Rows are points. The points of each table are mixes of a few directions, plus a little noise. Count the directions of each table, and those that both share. Where both have some left over, give the other angles between the two spaces (their principal angles), to ten degrees, smallest first.

First (7 x 3):
[[ 2.9  2.6  8.6]
 [-1.9 -1.7 -5.7]
 [-0.5 -0.5 -1.8]
 [-1.6 -1.5 -5.0]
 [ 1.0  0.8  2.9]
 [ 1.5  1.3  4.3]
 [-1.1 -1.0 -3.3]]
Second (5 x 3):
[[-1.8  1.8 -0.9]
 [-2.0 -3.5  0.4]
 [ 6.8  0.5  1.4]
 [-2.2 -5.3  0.8]
 [-0.8  6.3 -1.7]]
Directions: first 1, second 2, shared 0; angles 60

First (8 x 8):
[[ 2.0 -3.8 -1.7 -3.0  1.5 -3.6 -4.4 -1.8]
 [-8.3  3.0 -0.4  6.7 -0.4 -3.2 -4.2 -1.2]
 [-0.3 -2.0  0.6 -0.2  1.0 -2.1 -2.4 -0.5]
 [-8.2  1.2 -3.0  5.0  0.7 -3.5  1.4 -3.2]
 [ 2.8  1.7 -1.2 -1.5 -1.3  1.8 -1.0  0.6]
 [ 4.8  1.1  2.8 -2.3 -1.2  5.7  5.8  3.2]
 [ 5.8  1.6  0.1 -3.5 -1.5  5.5  5.2  2.1]
 [ 1.3 -2.8  2.8 -1.1  1.2 -0.6 -0.5  0.9]]
Second (8 x 8):
[[ 0.5 -4.7 -2.3  3.9 -0.6  4.3 -1.1 -0.1]
 [-0.5  3.6  1.9 -3.0  0.4 -3.3  0.8  0.0]
 [ 0.5 -5.3 -2.7  4.3 -0.7  4.8 -1.2 -0.1]
 [-0.9  9.4  4.8 -7.9  1.1 -8.6  2.2  0.1]
 [-0.4  3.3  1.7 -2.8  0.4 -3.0  0.7  0.1]
 [-0.4  3.1  1.6 -2.6  0.3 -2.9  0.7  0.1]
 [ 0.4 -3.9 -2.1  3.3 -0.4  3.6 -1.0  0.0]
 [ 0.6 -5.7 -2.9  4.7 -0.7  5.2 -1.4  0.0]]
Directions: first 4, second 1, shared 0; angles 90

First (8 x 12):
[[ 0.0 -0.1  1.2 -0.1 -1.1 -1.5 -0.6 -0.2 -2.0  1.2 -1.1 -1.4]
 [-0.1 -0.3 -0.6 -0.2  0.1  1.0  0.3  0.1  0.7 -0.2  0.5  0.6]
 [-0.2 -1.2 -3.3 -1.1  0.8  5.0  1.7  0.6  4.2 -2.0  2.7  3.7]
 [-0.1  4.6 -0.6  3.9  6.4 -1.7  0.6 -0.1  4.7 -4.5  1.6  2.2]
 [ 0.1 -0.2  1.4 -0.2 -1.3 -1.7 -0.8 -0.2 -2.5  1.5 -1.3 -1.7]
 [ 0.0  8.7  1.7  7.4  9.7 -7.1 -0.5 -0.8  4.0 -5.7  0.3  0.5]
 [ 0.0 -7.4 -1.1 -6.2 -8.5  5.4  0.2  0.7 -3.9  5.1 -0.6 -0.9]
 [ 0.1 -4.2  1.3 -3.4 -6.1  0.7 -0.9  0.0 -5.2  4.6 -2.0 -2.7]]
Second (11 x 12):
[[ 2.5  2.4 -2.2  1.1 -3.0  1.3 -2.6  2.7  1.3 -2.0  0.8 -4.6]
 [-2.9  3.6 -0.3 -2.4 -1.1  2.1  0.3 -0.4 -0.5 -1.8 -0.1  0.7]
 [-2.6 -1.2  0.2 -3.6  0.0 -2.4  4.0 -2.9 -0.5 -2.4 -7.2  9.5]
 [-1.8 -2.4  4.7 -4.4 -1.0 -1.5  6.2 -5.0  3.2 -3.4 -4.4  7.7]
 [ 0.1 -2.5 -0.1  0.7  1.3 -2.2  0.6 -0.5 -0.6  1.2 -2.4  3.2]
 [ 0.0  0.5 -0.3  2.1 -0.2  0.7 -2.8  1.8  0.3  1.8  2.8 -3.6]
 [ 0.0 -2.0  3.3 -4.6  0.4 -0.9  6.7 -4.9  1.0 -3.5 -3.6  6.4]
 [-2.7  1.6  0.0  4.4  0.5  1.7 -6.3  3.5 -0.1  5.5  6.8 -6.9]
 [ 3.3  1.6 -0.5 -0.3  2.7  3.2  1.1 -0.2 -3.0  0.2  5.6 -6.0]
 [ 0.4 -0.3 -4.2  2.1  1.5 -1.6 -2.5  2.3 -3.4  2.0 -2.4  1.2]
 [ 3.6 -1.3 -0.5  5.0 -1.1 -0.3 -4.7  3.5  2.2  2.4  4.1 -7.3]]
Directions: first 2, second 5, shared 0; angles 70, 90

First (8 x 20):
[[-2.2 -3.2  0.8  1.1 -3.1  3.0 -0.4 -0.1  0.4  1.0 -1.6  0.8  2.6 -2.0
  -2.9  0.9 -1.5 -2.8 -0.4 -0.6]
 [-4.7  1.2  0.3  3.7 -5.5 -0.7 -2.6 -4.5 -0.7 -1.1  0.3  1.9 -4.1  2.0
   1.9 -1.7  1.8  3.5  3.8  6.8]
 [ 0.9  5.1 -1.0  0.3  1.8 -4.6 -0.7 -1.9 -1.1 -1.9  2.5 -0.2 -5.8  3.8
   5.1 -2.0  3.0  5.8  2.3  4.2]
 [ 2.0  1.4 -0.4 -1.3  2.7 -1.3  0.8  0.9 -0.1 -0.3  0.7 -0.8 -0.4  0.5
   1.0 -0.1  0.4  0.8 -0.7 -1.1]
 [ 4.7  5.7 -1.5 -2.5  6.5 -5.3  1.1  1.0 -0.8 -1.6  2.9 -1.7 -4.2  3.5
   5.1 -1.3  2.4  4.8  0.2  0.1]
 [-6.0 -9.3  2.2  2.8 -8.4  8.6 -0.9 -0.1  1.6  3.0 -4.5  2.1  7.8 -5.9
  -8.6  2.6 -4.5 -8.5 -1.3 -2.2]
 [ 2.5 -3.1  0.3 -2.6  2.5  2.6  2.0  3.7  0.9  1.5 -1.5 -1.0  5.3 -3.1
  -3.7  1.9 -2.5 -5.0 -3.4 -6.1]
 [ 2.7  2.3 -0.6 -1.6  3.7 -2.3  0.9  0.9 -0.2 -0.6  1.1 -0.9 -1.3  1.1
   1.8 -0.4  0.8  1.4 -0.5 -0.9]]
Second (9 x 20):
[[  2.2  -2.2  -1.4   0.3  -6.2  -3.7   3.2   1.6   3.9  -2.5   0.5  -0.2
    1.0   1.6   0.3   1.1   1.6   0.7  -0.8  -0.7]
 [  0.9  -0.3  -0.1   2.8   1.4  -1.9  -0.6   3.6   1.3  -3.3   2.3   4.7
    4.6   3.1   0.0  -1.3   3.1  -0.3   1.0   3.2]
 [ -3.1   5.7   6.2  -1.2   6.4   4.9   5.4  -3.5  -1.4   3.5  -3.9  -1.8
    1.0  -3.3   4.0  -3.9   0.1  -1.2  -1.7   0.2]
 [ -4.4   4.7   4.7   4.0  10.9   1.6  -3.3   2.8  -4.5   1.6  -0.7   3.8
    1.4  -3.8   1.6  -8.0  -0.4  -2.5  -3.5   3.9]
 [  4.0  -3.8  -4.4  -2.1  -5.2   0.0   0.2  -1.4   2.7  -2.7   2.6   0.4
    2.1   6.2  -2.2   7.2   2.0   2.2   6.2  -0.7]
 [ -0.4   0.8   0.9  -3.5  -2.8   2.0   4.0  -4.3   0.5   2.9  -2.9  -5.2
   -3.3  -2.3   1.2   1.7  -1.9   0.5  -0.8  -3.4]
 [  0.6  -2.7  -3.1  -1.8  -5.7  -1.9  -2.1  -1.0  -0.2   1.4  -0.5  -4.0
   -5.7  -2.2  -1.9   2.5  -3.4   0.7  -1.5  -3.5]
 [ -1.7  -2.0  -3.1   2.6   1.8  -2.6 -10.4   3.5  -4.6   1.0   1.7   1.0
   -5.3  -3.5  -3.7  -2.0  -4.2  -0.9  -2.7   0.2]
 [  1.8   0.0   0.2  -1.0  -0.5   1.5   3.7  -1.3   2.3  -1.8   0.7   1.3
    4.3   4.2   0.8   2.5   3.1   0.9   3.9   0.9]]
Directions: first 2, second 4, shared 0; angles 80, 80
